Every row gives one point. Each copy is the shape, with its points in the same order, turned, moved and blurred by noise. Is it also mirrored, or only turned?

Shape (6 x 3)
[[ 0.34  0.00  0.24]
 [-0.16 -0.30 -0.03]
 [ 0.18 -0.44  0.22]
 [ 0.90 -0.27 -0.21]
 [-0.11  0.34  0.66]
 [-0.24  0.34 -0.17]]
Copy 1 (6 x 3)
[[ 0.27  0.41  0.17]
 [-0.03 -0.13  0.39]
 [ 0.36  0.05  0.46]
 [ 0.86  0.03 -0.20]
 [-0.22  0.77  0.47]
 [-0.41  0.15 -0.04]]
Copy 1 is: only turned
Copy 2 (6 x 3)
[[ 0.43  0.32 -0.09]
 [ 0.00 -0.16 -0.08]
 [ 0.45 -0.16 -0.20]
 [ 0.49  0.41 -0.81]
 [ 0.47  0.25  0.61]
 [-0.24  0.33  0.28]]
Copy 2 is: only turned
Copy 3 (6 x 3)
[[ 0.35 -0.39 -0.29]
 [ 0.46  0.17  0.07]
 [ 0.72 -0.13 -0.18]
 [ 0.33 -0.23 -1.01]
 [ 0.11 -0.63  0.35]
 [-0.14  0.13  0.13]]
Copy 3 is: mirrored

Shape (8 x 4)
[[-0.24 -0.67  0.28  0.24]
 [ 0.24 -0.07 -0.10 -0.54]
 [ 0.22  0.02 -0.49 -0.12]
 [ 0.09  0.29 -0.19  0.41]
 [-0.04  0.18 -0.01  0.37]
 [-0.23 -0.52  0.02 -0.48]
 [-0.87  0.48 -0.63 -0.09]
 [ 0.25  0.05 -0.42 -0.32]]
Copy 1 (8 x 4)
[[ 0.27 -0.20  0.49 -0.58]
 [-0.30  0.31 -0.37 -0.49]
 [-0.47 -0.15 -0.29 -0.22]
 [-0.12 -0.29 -0.12  0.28]
 [ 0.04 -0.19  0.04  0.21]
 [-0.26  0.33  0.24 -0.77]
 [-0.91  0.29  0.44  0.43]
 [-0.47  0.09 -0.46 -0.26]]
Copy 1 is: only turned
Copy 2 (8 x 4)
[[-0.16 -0.79  0.38 -0.67]
 [ 0.12  0.11 -0.29 -0.43]
 [-0.07 -0.30 -0.61 -0.21]
 [-0.19 -0.65 -0.26  0.25]
 [-0.22 -0.60 -0.04  0.14]
 [-0.21 -0.09  0.04 -0.86]
 [-1.23 -0.11 -0.43 -0.02]
 [-0.03 -0.11 -0.56 -0.29]]
Copy 2 is: only turned
Copy 3 (8 x 4)
[[ 0.06 -0.13  0.83 -0.38]
 [ 0.48  0.28 -0.22 -0.47]
 [ 0.37 -0.17 -0.31 -0.13]
 [-0.14 -0.08 -0.06  0.30]
 [-0.24 -0.05  0.16  0.02]
 [ 0.29  0.03  0.18 -0.89]
 [-0.71 -0.45 -0.60 -0.57]
 [ 0.40  0.02 -0.40 -0.16]]
Copy 3 is: only turned
Copy 4 (8 x 4)
[[-0.35 -0.42  0.50 -0.41]
 [-0.01 -0.37 -0.54 -0.03]
 [-0.22 -0.14 -0.35  0.38]
 [ 0.12 -0.01  0.19  0.52]
 [ 0.13  0.01  0.34  0.26]
 [-0.40 -0.25 -0.28 -0.53]
 [-0.20  0.99 -0.16  0.07]
 [-0.13 -0.17 -0.49  0.31]]
Copy 4 is: only turned

Shape (10 x 6)
[[ 0.14  0.49  0.62 -0.01 -0.15 -0.52]
 [-0.67  0.47 -0.49  0.61  0.49  0.48]
 [-0.18  0.38  0.22 -0.16 -0.28 -0.31]
 [-0.15 -0.54  0.37 -0.14 -0.42  0.00]
 [ 0.23  0.02  0.38 -0.03 -0.02 -0.27]
 [-0.39 -0.01 -0.49  0.26 -0.02 -0.31]
 [ 0.36  0.46  0.51 -0.49  0.30  0.38]
 [-0.22 -0.50 -0.46 -0.45  0.33  0.22]
 [-0.65 -0.02 -0.14  0.11 -0.19 -0.12]
 [ 0.38  0.38  0.27  0.04 -0.60  0.53]]
Copy 1 (10 x 6)
[[-0.09  0.02  0.22  0.74 -0.24  0.53]
 [ 0.82 -0.35  0.12 -0.55  0.74  0.26]
 [-0.06 -0.18  0.14  0.21 -0.23  0.67]
 [-0.68 -0.17 -0.11 -0.11 -0.30 -0.06]
 [-0.09  0.17  0.09  0.31 -0.30  0.18]
 [ 0.05  0.11 -0.27 -0.39  0.24  0.56]
 [ 0.42 -0.16  0.64  0.28 -0.73 -0.07]
 [ 0.00  0.24  0.13 -0.94 -0.33  0.05]
 [-0.20 -0.23 -0.02 -0.41  0.27  0.54]
 [ 0.22 -0.70 -0.29  0.32 -0.56 -0.02]]
Copy 1 is: only turned
Copy 2 (10 x 6)
[[ 0.37 -0.34  0.68 -0.69  0.43 -0.41]
 [-0.31  0.67  0.47  0.45  0.57  0.64]
 [ 0.06 -0.39  0.31 -0.26  0.55 -0.30]
 [-0.54 -0.27 -0.13 -0.54  0.07 -0.42]
 [ 0.10 -0.15  0.34 -0.56  0.01 -0.29]
 [-0.35 -0.34  0.43  0.22  0.17  0.29]
 [ 0.65  0.45 -0.05 -0.42  0.27 -0.44]
 [-0.25  0.08 -0.29  0.47 -0.33 -0.23]
 [-0.53 -0.22  0.25  0.13  0.41  0.01]
 [ 0.25  0.05 -0.31 -0.88  0.59  0.21]]
Copy 2 is: mirrored
Copy 3 (10 x 6)
[[ 0.41  0.20 -0.09 -0.03 -0.49 -0.49]
 [-0.23 -1.15 -0.18 -0.75  0.16  0.28]
 [ 0.09  0.21 -0.06 -0.42 -0.19 -0.39]
 [ 0.11  0.37  0.32  0.08  0.51 -0.14]
 [ 0.21  0.20 -0.04  0.14 -0.14 -0.11]
 [-0.56 -0.30  0.17 -0.30 -0.05  0.03]
 [ 0.66  0.19 -0.85 -0.13  0.05  0.10]
 [-0.62  0.06 -0.39 -0.07  0.71  0.34]
 [-0.34 -0.24  0.22 -0.45  0.23 -0.29]
 [ 0.77  0.30  0.11 -0.55  0.05  0.36]]
Copy 3 is: mirrored
